Each row of a before or after table is a point. The points were changed in one or more steps. Then noise was added and the rows were shuffled. The steps act on columns, c1 being the first. Name the steps. A step turns or swaps two columns, mirrors them in a line or flattens them onto one, adds a multiple of one to another, or multiplies or shifts one. Angles are multiples of 10 degrees, from the lower column toward the higher: turns from -170 to 170, lines from 10 to 170 but not 90. Use the fewest steps. Two steps may share a column if one is a turn and the other turns, adds or multiplies; they go together, in the order done. Otherwise the lowest column goes first.

Before (14 x 2):
[[ 0.16  0.46]
 [-0.01  0.51]
 [-0.13  0.14]
 [ 0.41 -0.22]
 [ 0.03 -0.42]
 [-0.03 -0.18]
 [-0.44  0.00]
 [ 0.14  0.98]
 [-0.26  0.47]
 [ 0.19  0.50]
 [ 0.15 -0.37]
 [-0.16 -0.14]
 [ 0.17 -0.11]
 [ 0.16  0.83]]
After (14 x 2):
[[ 0.56 -0.64]
 [ 0.28 -0.42]
 [ 0.55 -0.10]
 [ 0.29  0.36]
 [-0.40 -0.17]
 [ 0.41 -0.30]
 [-0.15 -0.11]
 [ 0.61 -0.72]
 [ 0.00  0.15]
 [ 0.19  0.02]
 [-0.10  0.17]
 [-0.36  0.11]
 [-0.36  0.25]
 [ 0.29 -0.47]]
Steps: turn c1 and c2 by -130 degrees

Before (12 x 8):
[[-0.34 -0.19  0.13 -0.01 -0.14 -0.17  0.28  0.90]
 [-0.44  0.63 -0.99 -0.17 -0.15 -0.11  0.35 -0.19]
 [-0.07 -0.37 -0.14  0.19  0.00  0.08 -0.01 -0.04]
 [-0.32  0.87  0.37 -0.12  0.00 -0.09  0.46 -0.14]
 [-0.02 -0.31 -0.29 -0.18 -0.01  0.13  0.42  0.48]
 [-0.33 -0.34  0.27  0.79  0.13 -0.52  0.41  0.08]
 [-0.22  0.23  0.05 -0.27  0.36 -0.43 -0.40  0.14]
 [ 0.55 -0.02  0.37  0.16 -0.12 -0.51 -0.38  0.04]
 [-0.20  0.07 -0.17  0.42 -0.10  0.15 -0.02 -0.18]
 [ 0.42 -0.32 -0.61 -0.26  0.36 -1.20  0.51  0.15]
 [-0.15 -0.31 -0.10 -0.05 -0.28  0.16  0.51 -0.28]
 [-0.28 -0.25  0.21  0.08 -0.26 -0.19 -0.91  0.01]]
After (12 x 8):
[[-0.43 -0.37 -0.94 -0.22  0.36 -0.13  0.36 -0.54]
 [-0.21  0.06 -0.19  0.42  0.00  0.14 -0.02 -0.21]
 [-0.28  0.18  0.09  0.03 -0.31 -0.21 -0.90  0.14]
 [-0.09  0.29 -0.13  0.16  0.08  0.06 -0.02  0.17]
 [-0.15  0.42 -0.23 -0.06 -0.23  0.15  0.50 -0.03]
 [-0.33  0.22  0.28  0.79 -0.04 -0.50  0.42  0.30]
 [-0.21 -0.26  0.21 -0.26  0.28 -0.41 -0.44  0.00]
 [-0.32 -0.43  0.03 -0.03 -0.19 -0.19  0.27  0.82]
 [-0.33 -0.57  0.34 -0.11 -0.17 -0.09  0.46 -0.68]
 [ 0.56  0.01  0.27  0.17 -0.29 -0.49 -0.40  0.04]
 [-0.01 -0.13 -0.26 -0.17  0.13  0.14  0.38  0.56]
 [ 0.44  0.14 -0.40 -0.24  0.59 -1.21  0.51  0.35]]
Steps: mirror c2 and c8 in the line at 110 degrees; turn c3 and c5 by -30 degrees

Before (11 x 12):
[[-0.44  0.86  0.07 -0.05  0.31  0.52 -0.03 -0.76 -0.38  0.33  0.26  0.16]
 [ 0.22  0.10  0.35 -0.33 -0.19 -0.22 -0.50  0.28  0.30  0.17  0.78  0.17]
 [-0.10  0.72 -0.01 -0.36  0.02 -0.23  0.86  0.51 -0.57  0.42  0.19 -0.11]
 [ 0.46 -0.08  0.07  0.00 -0.08  0.22 -0.08 -0.91  0.56  0.22 -0.17  0.21]
 [ 0.20 -0.20  0.33  0.08  0.48  0.37 -0.32  0.20  0.35  0.05 -0.09 -0.06]
 [ 0.43  0.18  0.09 -0.19  0.38 -0.18  0.35 -0.36  0.05 -0.62 -0.28 -0.09]
 [ 0.14 -0.51 -0.04 -0.28  0.44 -0.59 -0.51  0.09  0.05 -0.20  0.21  0.32]
 [-0.21  0.39  0.79  0.19 -0.08 -0.17 -0.15 -0.25 -0.25  0.55 -0.40  0.33]
 [-0.43 -0.33  0.01 -0.74  0.65  0.50  0.04 -0.03 -0.22 -0.63  0.10 -0.06]
 [ 0.06  0.40 -0.12 -0.07 -0.26  0.22  0.18  0.13  0.36  0.28 -0.19 -0.86]
 [-0.56 -0.22 -0.17  0.33 -0.27  0.28 -0.58  0.09  0.18 -0.17 -0.20  0.84]]
After (11 x 12):
[[ 0.39 -0.30  0.21  0.28 -0.21 -0.03  0.86  0.37 -0.44  0.15 -0.73 -0.09]
 [-0.10  0.97  0.20  0.12 -0.35 -0.02 -0.51  0.37  0.36  0.06 -0.48  0.17]
 [-0.51 -0.09  0.02 -0.43  0.01  0.47 -0.60 -0.02 -0.30 -0.06  0.29  0.86]
 [ 0.05  0.70  0.02  0.49  0.16 -0.40 -0.51  0.03  0.13 -0.06  0.35  0.35]
 [ 0.00 -0.32 -0.29  0.22  0.21  0.73 -0.03 -0.53 -0.60  0.13 -0.87  0.17]
 [ 0.23 -0.54 -0.13  0.39  0.19  0.02  0.36 -0.25  0.38 -0.27 -0.01 -0.08]
 [ 0.07 -0.86  0.10 -0.20  0.07  0.01 -0.16  0.15 -0.34  0.22 -0.14  0.32]
 [-0.09  0.39 -0.02  0.99  0.02  0.72  0.05 -0.01 -0.46 -0.26  0.23 -0.08]
 [-0.13  0.03  0.17  0.25  0.43  0.57 -0.34  0.29  0.39  0.02  0.23 -0.07]
 [-0.14 -0.17 -0.39 -0.06 -0.05  0.43 -0.08 -0.62  0.72  0.07  0.17  0.22]
 [-0.23 -0.57  0.04 -0.11 -0.24  0.41  0.15  0.06  0.29  0.10 -0.25 -0.87]]
Steps: turn c1 and c9 by 50 degrees; turn c2 and c11 by -120 degrees; multiply c2 by 1.6; flatten c3 and c8 onto the line at 60 degrees; mirror c4 and c5 in the line at 70 degrees; shift c6 by 0.20; multiply c10 by 0.4

Before (8 x 24):
[[ 0.14 -0.13  0.18 -0.42 -0.07  0.11  0.02  0.32 -0.33 -0.01 -0.28 -0.80
  -0.20  0.58 -0.51  0.01  0.47 -0.15  0.05 -0.45 -0.09  0.03 -0.36  0.22]
 [ 0.07 -0.10 -0.19  0.07  0.25  0.10  0.53  0.00 -0.08 -0.13  0.38 -0.20
   0.32  0.54 -0.35 -0.23 -0.28  0.35 -0.32 -0.09  0.09 -0.45  0.18 -0.07]
 [-0.46  0.05 -0.38  0.12 -0.06  0.13 -0.14  0.11  0.11  0.05  0.02  0.16
   0.46  0.34 -0.35 -0.24  0.07 -0.13 -0.40 -0.43  0.28 -0.50  0.52  0.07]
 [ 0.16  0.46  0.23 -0.34  0.15 -0.34 -0.92 -0.09 -0.03 -0.43 -0.31  0.46
   0.11 -0.12  0.40  0.16 -0.17  0.25  0.09  0.04 -0.31 -0.12 -0.20 -0.23]
 [-0.09  0.33 -0.45  0.15 -0.22  0.48  0.24  0.00 -0.17 -0.39  0.42  0.15
   0.46  0.62 -0.29 -0.10  0.07  0.18 -0.21  0.16  0.30 -0.57  0.08 -0.07]
 [-0.65  0.32  0.33 -0.32 -0.22 -0.32 -0.62 -0.45 -0.63 -0.29 -0.38  0.53
  -0.03 -0.31  0.10  0.67 -0.11  0.14  0.09  0.30 -0.36 -0.25 -0.02  0.04]
 [ 0.21 -0.15 -0.21  0.05 -0.46 -0.24 -0.06  0.07 -0.09 -0.07  0.24 -0.89
  -0.76  0.47 -0.48  0.26  0.49 -0.19 -0.34 -0.42 -0.25  0.35  0.01  0.69]
 [-0.30  0.32 -0.44  0.29  0.13 -0.03  0.24 -0.15 -0.25  0.04  0.33  0.45
   0.22  0.62 -0.23 -0.07 -0.25 -0.01 -0.48 -0.23  0.11 -0.56 -0.25 -0.26]]
After (8 x 24):
[[-0.47 -0.06  0.51  0.01  0.27  0.08  0.52  0.03 -0.04 -0.16  0.43 -0.21
   0.51 -0.32 -0.33 -0.23 -0.57  0.37 -0.31 -0.09  0.09 -0.41  0.16  0.02]
 [-0.75  0.38  1.25 -0.01  0.10  0.00  0.30 -0.18 -0.25  0.04  0.36  0.44
   0.33 -0.02 -0.20 -0.06 -0.54 -0.03 -0.49 -0.20  0.14 -0.56 -0.20 -0.24]
 [ 0.16  0.60 -0.89  0.11  0.14 -0.43 -0.85 -0.09 -0.04 -0.38 -0.30  0.48
   0.21 -0.12  0.36  0.19 -0.28  0.23  0.06  0.02 -0.30 -0.12 -0.23 -0.43]
 [-0.04  0.40 -1.09  0.09 -0.23 -0.28 -0.64 -0.49 -0.62 -0.30 -0.36  0.52
  -0.03  0.69  0.12  0.66 -0.23  0.11  0.09  0.36 -0.36 -0.27 -0.01 -0.10]
 [-0.53  0.09  1.02  0.00 -0.02  0.17 -0.15  0.12  0.09  0.04  0.00  0.15
   0.74  0.24 -0.33 -0.25  0.13 -0.12 -0.40 -0.41  0.26 -0.51  0.55  0.02]
 [-0.59  0.41  1.15  0.13 -0.26  0.48  0.27 -0.02 -0.20 -0.39  0.42  0.12
   0.66 -0.16 -0.31 -0.11  0.12  0.19 -0.24  0.15  0.29 -0.54  0.06  0.01]
 [-0.42 -0.19 -0.91  0.30 -0.06  0.08 -0.02  0.34 -0.35 -0.03 -0.26 -0.78
  -0.29 -0.40 -0.50 -0.01  0.89 -0.22  0.00 -0.44 -0.09  0.07 -0.36  0.20]
 [-0.32 -0.20  0.51  0.11 -0.43 -0.27 -0.19  0.11 -0.13 -0.05  0.19 -0.90
  -1.18 -0.41 -0.49  0.29  0.94 -0.15 -0.36 -0.39 -0.20  0.44  0.02  0.74]]
Steps: mirror c1 and c14 in the line at 150 degrees; multiply c2 by 1.3; turn c3 and c4 by -150 degrees; multiply c3 by 2.5; turn c7 and c24 by 10 degrees; multiply c13 by 1.6; multiply c17 by 2
